Each row is a point. The points of each table are mixes of a few directions, plus a little noise. How many directions does each table use, and how many do they share? Where both have some left over, give the other angles between the two spaces (their principal angles), to ten degrees, smallest first.

First:
[[ 32.3  28.0  31.0]
 [ -0.9  -4.5  -0.5]
 [ 27.4  22.1  26.4]
 [-31.5  10.9 -34.4]
 [  5.4 -23.7   8.5]
 [-29.9 -26.1 -28.7]
 [ -2.6  -6.5  -1.9]]
Second:
[[-19.5   2.8   4.5]
 [ 33.3  -7.2  46.0]
 [-36.0   6.2 -14.0]
 [ 19.5  -0.9 -47.2]
 [  5.3  -1.9  25.2]
 [ -2.5   1.0 -14.6]]
Directions: first 2, second 2, shared 1; angles 90

First:
[[ 16.4  -3.1   9.6  13.7  24.8 -19.8  30.5 -13.6]
 [  1.3   1.2 -45.3  31.7 -13.9  19.9 -17.7 -46.8]
 [ -5.5 -21.8  32.3 -19.7 -30.0 -26.5 -11.7  37.9]
 [ -6.3  35.8 -37.0 -19.0  -0.5   8.2  33.6   9.0]
 [  4.2 -12.3  36.0   5.5  13.4 -25.2   6.3   2.1]
 [ 11.6   5.9 -30.7 -13.2   1.1  23.0  13.8  10.4]
 [-30.5  26.7  39.5 -12.4  30.2  11.6 -20.3   7.8]
 [  8.7 -32.7  -4.4  13.0 -25.3   8.7 -34.6  -6.9]]
Second:
[[ -5.1 -12.4  36.5  16.7  41.4 -31.1 -19.2  20.4]
 [ -0.5  27.1 -40.0 -12.9 -33.1  27.8  29.6 -29.8]
 [ -3.5  -3.2 -13.5   6.5  -0.9  -9.8 -10.7  11.9]
 [ -9.1 -13.5 -20.4  23.4   4.3 -37.0 -31.9  29.6]
 [ 14.9   4.2 -10.4 -30.4 -41.4  49.5  27.3 -26.7]
 [  7.5   3.0 -12.7 -10.9 -36.1  21.0  17.3 -26.0]
 [  3.1  -4.7  25.2 -12.1  36.4  10.3  -9.7  29.4]
 [ -3.1  29.7 -14.3  -9.7  -6.3  19.3  31.4 -28.3]
 [  0.8 -10.3  22.2   3.4  20.2  -9.7 -11.7  14.2]
 [ -4.4 -20.6  27.6  25.8  14.3 -40.8 -21.5   6.1]]
Directions: first 5, second 4, shared 3; angles 80

First:
[[-30.2 -12.9 -43.4  27.5  -5.6   3.4 -57.5  -4.1  15.6   0.8   3.2]
 [ 19.7  26.5   7.8 -37.0 -27.9   4.4  59.4 -14.3 -38.1   9.7 -24.2]
 [ -6.4 -14.7 -10.7  21.1  10.2   0.6 -28.8   6.8  21.7  -3.7  16.7]
 [ -6.6  15.2  20.9 -22.1  -0.5  -7.5  18.5  -6.2 -24.2   2.2 -27.1]
 [ 35.5 -17.6 -15.4  21.7  -2.4  14.2   7.1  12.1  32.2  -2.8  48.4]
 [ 14.2 -10.0  -2.9  11.3   3.8   4.9  -0.1   7.3  16.5  -2.5  22.5]
 [ -6.2 -20.8   0.8  26.8  23.4  -2.8 -36.2  13.8  31.3  -8.6  24.8]
 [-18.8  26.5  16.4 -34.7 -10.8  -9.8  22.1 -15.9 -43.1   6.1 -49.8]
 [ 16.4 -10.5  24.8   6.2  21.4  -2.5   7.1  14.1  17.8  -7.1  22.0]
 [ -0.8  30.0  29.8 -42.7 -11.0  -8.0  47.0 -13.6 -46.0   6.4 -44.2]
 [-16.4 -12.0 -27.6  21.8  -0.7   2.7 -38.7   0.2  15.9  -0.7   8.4]]
Second:
[[ 36.6  -2.0 -14.8  -0.8 -20.9  11.1  27.3  -8.4   2.9   5.6  19.6]
 [ -4.4 -14.8  31.3  14.3  39.8  -7.7 -16.7  24.8  26.7 -12.8  20.6]
 [-10.3  -0.4  26.0  -2.4  21.7  -8.4  -3.8  11.4   1.5  -5.4  -4.8]
 [ -2.9 -12.8  26.4  11.0  28.9 -12.7 -21.2   2.6  14.9  -8.0   3.2]
 [ 50.1  -9.8 -89.1  21.5 -66.6  36.5  15.6 -18.6  15.9  15.0  46.5]
 [-18.7   3.5  -2.6  -3.1  -3.0  -8.8 -20.0 -16.5 -13.1   3.5 -26.2]
 [ 10.6  11.6  26.0 -21.5  -0.8  -8.1  26.9 -11.6 -21.1   2.5 -21.0]
 [-27.3  25.5  14.0 -26.0   5.1   8.3  34.6  33.6 -19.8  -2.4 -11.8]
 [-34.5   0.3 -19.1   6.8  -4.1  -8.8 -42.7 -16.0  -8.1   3.1 -26.1]]
Directions: first 3, second 4, shared 3
